Each row is a point. To make a cloud, some directions were put in groups of two or more. Within a group, all points are equally far from the middle, so they leave a hole (a ring in 2 directions, a hollow ball in 3). The other directions are filled evenly. Then the cloud was stretched, turned, moved and blurred a little. How many holes are there, and how many directions does each take, smallest first?
In the rows, 128 means zero.

Cloud, 19 rows:
[[141 108 106]
 [ 81 151 108]
 [138  97 109]
 [119 144  76]
 [155 132 146]
 [154 119 153]
 [110 148  97]
 [163 152 157]
 [163 163 151]
 [134 119 177]
 [145 146 158]
 [127 184 159]
 [110 165 139]
 [131 123 116]
 [105 144 155]
 [104 130  73]
 [177 144 139]
 [ 95 183 125]
 [ 90 150  92]]
Holes: 0

Cloud, 27 rows:
[[133 113  85 105]
 [140 117 181 105]
 [120 169 133 106]
 [ 78 155 121  99]
 [124  94  98  81]
 [127  81 167 110]
 [107  79 102 123]
 [100 143  71 104]
 [123  99 128 155]
 [ 66 127 128 160]
 [114 146 128  87]
 [128 116 144 101]
 [ 90 154  65 115]
 [107 108 150 125]
 [156  94 164 107]
 [125 120  94  72]
 [ 98 104 106 162]
 [155  89 137 141]
 [110 123 123 140]
 [119 179 142 122]
 [149 155 113 133]
 [135 114 142  80]
 [ 94 138 111 154]
 [102 117 129 160]
 [111 135 150  89]
 [ 75 167  99 125]
 [103 125 103  80]]
Holes: 0

Cloud (46 x 6):
[[138  96 169  81 134 161]
 [144 125 173 103 169 113]
 [109 143  83 111  89 167]
 [104 113  99 136  80 129]
 [150 115 125 141 179 147]
 [158 133 140  70 136 158]
 [ 82 123 139 142 146 152]
 [156  87 100  91 163 175]
 [153 141 153  92 181 135]
 [ 99  77 119  61 141 159]
 [137 169 138 122 138 113]
 [110 139 146 101 106 153]
 [130 103 123 145 120 183]
 [103 136 120 164  79 147]
 [140 141 100 179 121 131]
 [102 141 167 133 124 112]
 [136  88 162 141 128 108]
 [129 121 155 110 109 162]
 [104  75  95  71 125 164]
 [107  92  88  78  91 152]
 [147 130 150 113 126 106]
 [143 132  73 109 121 184]
 [163 103 107  46 155 152]
 [107 103 102 119 145 124]
 [105  92  89 112 102 123]
 [157 126 166 114 187 145]
 [105 134 127  77 134 165]
 [ 89 109 118  73 121 134]
 [165 112 167 131 147 123]
 [ 96 163 145 133 100 144]
 [128 169 125 129 122 111]
 [136 116 113 126 160 191]
 [ 99 149 146 169  93 133]
 [168 119 136 137 125 125]
 [102  99 118 103 147 176]
 [152 147 139 165 122 121]
 [154 135 106  85 172 156]
 [100 122 157 111 102 124]
 [159 131 139 156 161 176]
 [165 135 167  99 165 142]
 [ 97 108 163  85 118 129]
 [134 107  95 146 125 124]
 [102 104 129  91 155 115]
 [116 147 135 167  96 171]
 [101 130 135 178  93 139]
 [150 136 120 102 186 154]]
Holes: 2 (2, 3)

Cloud (51 x 6):
[[156 170 147 104 147  63]
 [143 165 156 124 119  60]
 [ 93 144 113 167 112  88]
 [103 158 105 111 129 121]
 [168 141 126 144  93 105]
 [173 154 113  92 152 117]
 [172 137 101  91 147 129]
 [103 129 106 174 131 105]
 [164 146 109 137 138 153]
 [ 82 102 122 106 128 162]
 [118 105 160  77 155  86]
 [149  89 124  71 134 154]
 [134 169 140 129 164 102]
 [101 119 114 118 116  74]
 [121 151 139 162  85  97]
 [ 88 102 108 108 140 161]
 [153 182 153  89 136  74]
 [121  94 152 166 129 142]
 [138  65 129 126 130 144]
 [ 87  91 121 122 125 174]
 [ 85  96 142 113 111  95]
 [111  72 139 145 142 137]
 [115 189 144 101 131  59]
 [142  90  85 140 137 158]
 [158 119 146 119 136 171]
 [118 131 156 174 134 112]
 [106 148 151 131 120 155]
 [101 144 171 147 151 104]
 [171 109  92 130 120 125]
 [117 146 127  60 151  70]
 [146  76 102 119 131 126]
 [124 111 110 113 117  81]
 [161 151 117 132  86 123]
 [107 100 148 130  87 130]
 [117 146 167 146 154 102]
 [ 90 161 170 146 145  98]
 [140  96 153 124 101 124]
 [110  96 131  99 126  83]
 [132 152 145 136 139 154]
 [101 135 104 108 158 133]
 [145 134 169 133 145  95]
 [153 128 101  91 163 133]
 [161 137 122 139 135  79]
 [154 139 103 132  92 111]
 [124 134 164 156 146 106]
 [130  83 133 139 127 187]
 [ 96 144 151 180 104 106]
 [102 105 146  83 139  73]
 [155 159 167 108 151  86]
 [112 150 128  79 145  53]
 [107  74 125 134 153 122]]
Holes: 3 (2, 2, 2)

Cloud, 73 rows:
[[ 81 116 149 118 152  70  78 146]
 [125 150 144 107 125  96  69 140]
 [ 99 155 108 163 134 131 160 113]
 [109 138 109 134 123 102 113 142]
 [193 161 138 140 118 157 178 145]
 [132 142 201 160  94 125 119 157]
 [196 174 134 130 153 140 131 154]
 [131 158 139 160 162  82  95  88]
 [121 145  89  94 153 106 104 105]
 [ 66 177 154  96  88 144 154 139]
 [117 114 159 156 147 165 144 139]
 [ 86 182 130 145 157 127 118 134]
 [ 90 115 146 166 158 107 113 132]
 [ 98 161 139 130 118 143 115 122]
 [145 164 156 115 148 172 135 191]
 [168 146 183 133 146 120 100 140]
 [ 92 129 153 142 104 112 101 118]
 [147 128 149  95 121 148 104 178]
 [188 136 131 146 127 154 165 103]
 [129 116 134 139 142  54  88 110]
 [131 156 131 121 139 200 167 204]
 [115 129  88  66 141 137  91 131]
 [142  80 127 133  82 123  83 111]
 [ 80  99 143 117 155 115  85 104]
 [128 156 143 116 145 106 159 133]
 [111 132 193 127  90  94 105 152]
 [ 74 118 118 110 134 104 116 129]
 [126 115 139 101 181 162  78 148]
 [ 95 115 180 153 147 172 140 156]
 [177 131 130 129 171 143  79  93]
 [ 97 114 162 141 171 122 144 133]
 [109 108 148 121 146 176 120 159]
 [128 107  92 111 122 100 148 101]
 [153 134 112 157 154 119 119 116]
 [133 164 163 144  94 129 125 138]
 [150 158 130  74 136 115 113 166]
 [ 97 174 150 122 127 120 148 119]
 [109 155  82  96 132 109 116 127]
 [142 165 155 148 123 123  74 112]
 [149 155 105 112 135 142 145 142]
 [ 82 122 129 150 126  86 153 132]
 [ 99 140 161 132 134 141 105 132]
 [ 67 150 191 106 165  83  79 144]
 [125  97 121 125 185 138 135 132]
 [134 155 202 103 146 121  73 173]
 [ 88 157 163 155 138 103 148 108]
 [119  91 157 173 121  92  92 134]
 [113 152 148  90 140 111  98 119]
 [130 113  80 101 106  91 114  97]
 [123 159 180 125 156 139 112 138]
 [ 96  91 120 138 145 115 154 143]
 [116  75 155 109 139 129  80 124]
 [157 170 182 193 122 125 151 104]
 [100 159 115 138 149 122 152 109]
 [ 95 111 149 133 116 167 104 186]
 [115 142 127  93 126 125 157 128]
 [ 96 110 106 134 137 142 158 154]
 [121 123 115 127 186 120 117  87]
 [123 134 127 130  75 109 102 120]
 [100 138 196 151 139 161 100 146]
 [134 153 162 103 155 137  92 158]
 [127 149 164 160 145 168 147 171]
 [ 83 125 140  89 171  88  80 135]
 [123 185 148 147 107 131 142 152]
 [155 150 167 167 135 113  65  95]
 [148 117 142 138 160 144  77  89]
 [136 129 133 160 125  66  94  95]
 [164 163 136 125 162 112 150  97]
 [156 118 117 114 105 144  81 120]
 [140 148 107 157 133 114 102 143]
 [156 128 127 150 120 155 155 152]
 [146 171 131 140 130 186 143 182]
 [103 164 163  83 145 138 139 141]]
Holes: 0
